Every row gives one point. Each copy is the shape, with its points in the same order, stretched, turned, moved and blurred by noise. Is it also mirrored, or only turned?
In the rows, zero is written as 128.

Shape (5 x 2):
[[151 133]
 [178  97]
 [131 135]
 [123 166]
 [101 106]]
Copy 1, 5 rows:
[[144 158]
 [199 187]
 [135 139]
 [ 95 127]
 [164 114]]
Copy 1 is: only turned
Copy 2, 5 rows:
[[134 104]
 [190  93]
 [116 122]
 [ 78 111]
 [128 172]]
Copy 2 is: mirrored
Copy 3 (5 x 2):
[[156 122]
 [174 154]
 [140 128]
 [139 103]
 [114 154]]
Copy 3 is: mirrored

Shape:
[[136 147 143 187]
 [147 195 138 139]
 [106  68 166  85]
 [123  98 111 155]
 [ 92 133 135 162]
 [136 146 133 173]
 [125 142 133 134]
 [102  94 138  74]]
Copy 1:
[[131 167  95 109]
 [176 119  65  74]
 [ 92  89 109 167]
 [107 137 137 125]
 [ 90 151  89  95]
 [137 156 106 113]
 [134 127 105 101]
 [100  78 123 129]]
Copy 1 is: mirrored
Copy 2, 8 rows:
[[164 120 153 165]
 [121 119 173 129]
 [190 119  60  95]
 [159 147 102 165]
 [144  98 113 179]
 [153 128 148 159]
 [140 124 127 140]
 [151 122  68 107]]
Copy 2 is: only turned
Copy 3 (8 x 4):
[[186 128 111 122]
 [152 135  75  92]
 [104 122 200  77]
 [142 113 132 160]
 [146 155 130 143]
 [167 122 101 125]
 [136 133 112 114]
 [ 93 130 167 105]]
Copy 3 is: only turned

Shape:
[[130  83 136 125 122 105]
 [ 91  81 133 164 127 167]
 [101 140 143 170 155 114]
 [101 150 143 156 139 155]
 [121  83 138 183  37 214]
 [ 93 147 106 169 131 151]
 [116 132 116  52 133  89]
 [116 146 134 149 112  90]
 [149 147 133 118 119 159]
 [ 92 135 141 103 135  95]
 [140 118  86 113 140 102]
 [100 143 104 170 151  94]]
Copy 1 (12 x 6):
[[144 115 140  95 118 144]
 [112  93 114  96 170 137]
 [144 127  95  84 125 103]
 [114 126  91 111 134 102]
 [121  30 107 172 201  93]
 [138 132 104 123 158  98]
 [110 169 178 107  69 148]
 [148 132 134 106 100  87]
 [117 119 101 152 120 127]
 [113 156 154  84  91 112]
 [151 158 141 121 109 146]
 [161 155 123  90 127 101]]
Copy 1 is: mirrored
Copy 2 (12 x 6):
[[106 103 139 132 122 147]
 [ 85 162 181  84 109 165]
 [138 138 177 111  84 121]
 [123 159 155  96 103 113]
 [111 170 123  17 179 181]
 [137 183 166  90 114 140]
 [103 126 122 180 151 101]
 [159 121 150 114 139 105]
 [123 153  90 105 117 120]
 [115 123 159 142 128  93]
 [131 132 124 160 114 156]
 [157 148 177 125  98 140]]
Copy 2 is: mirrored
Copy 3, 12 rows:
[[152 109 122 141  82 121]
 [119 126 190  90  98 122]
 [135 179 159 137 133 157]
 [115 180 172 110 135 125]
 [ 82  78 218  94  98  62]
 [111 155 174  98 156 133]
 [184 135  85 128 115  96]
 [153 145 138 161 145 129]
 [104 155 129 114 107  95]
 [178 156 130 138 129 117]
 [136 116  92 122 115 133]
 [139 157 142 134 159 163]]
Copy 3 is: only turned

Shape (15 x 9):
[[170 119 150  96 103 110 156 153 113]
 [105 111 112 123 136 123 104 138 107]
 [128 116 169  95  80 120 152 121 114]
 [ 92 108 136 151 150  83 124 152 105]
 [112 161 127 157 141 100  98 141 112]
 [135  83 107 190  89 135 133 120 130]
 [120 140 135 158 141 108 127 135 139]
 [151 126 142 106  92 138 143 161 127]
 [ 76 117 115 137 130  97 132 137 125]
 [101 149  96 163 138 103 136 170  68]
 [125 152 168 149 132 123 128 149 115]
 [185 144  91 161  91 145 135 100 120]
 [156 108 103 214 101 153  96  90 115]
 [116 126 164 148 148  91 125 127 117]
 [163 124 158  93  47 101 109 140 128]]
Copy 1, 15 rows:
[[152 120 141 144  64  91 122 105  79]
 [159 104 135 131 135 145  95 154 105]
 [170 120 112 171 102 117 136 100  89]
 [132  68  91 131 160 122  49 131  89]
 [105  74 126 135 147 111  93 135 105]
 [134 112 123  67 129 157 138  67 136]
 [107 100 101 123 132 107 108 133 113]
 [158 130 147 134  91 108 141 107  81]
 [160  77  82 140 161 133 101 149  92]
 [163  54 129 108 168  92  78 114 102]
 [114 105 122 139 141  88  90 103 104]
 [133 126 163  81  72 119 184  91 156]
 [102 118 158  53 126 165 141  59 181]
 [108  87  97 144 135 106  65 121 109]
 [129 105 164 173  67 135 152  84  62]]
Copy 1 is: only turned
Copy 2, 15 rows:
[[173 180 105 128 155 114 150 166 134]
 [183 120 120 153 112 128 144 103 108]
 [157 169 121 179 137 122 106 163 158]
 [214 104 106 127  99 141 121 115  90]
 [138 104  99 120 114 123 129 101  76]
 [115 107 144 107  89 192 149 160 181]
 [140 116 123  96 113 135 112 124 113]
 [145 165 139 142 147 127 145 169 129]
 [176 140 132 149  82 155 102 101  98]
 [182 114  96 151 155 188 130 109  49]
 [146  97 117 122 153 124 110 161 105]
 [ 64 142 111  97 149 160 156 138 171]
 [ 77  61 127 100 110 172 164 146 185]
 [180 100  96 110 117 116 108 131 118]
 [125 188 112 159  96  96 163 156 136]]
Copy 2 is: mirrored
Copy 3, 15 rows:
[[147 114 101 158 174 113 156 110 154]
 [158 142 146 123  88  94 137 108 114]
 [118 124 106 155 154  70 171  88 160]
 [147 140 178  93 112  81 111  89 122]
 [132 125 168  91  96 129  91 105 134]
 [141  74 129 134 112  62 124 156 168]
 [115 116 158  97 128 111  98 129 137]
 [133 112 118 163 153 113 161 116 138]
 [118 124 165  84 103  71 133 109 113]
 [171 130 202  83  90 125 129 107 137]
 [126 139 169 126 130 120 113  96 149]
 [144  69  92 133 126 127 126 183 196]
 [161  79 123 136  82  92  92 168 193]
 [130 140 156 105 131  93  99  94 147]
 [116  75  62 171 153  97 147  83 155]]
Copy 3 is: only turned
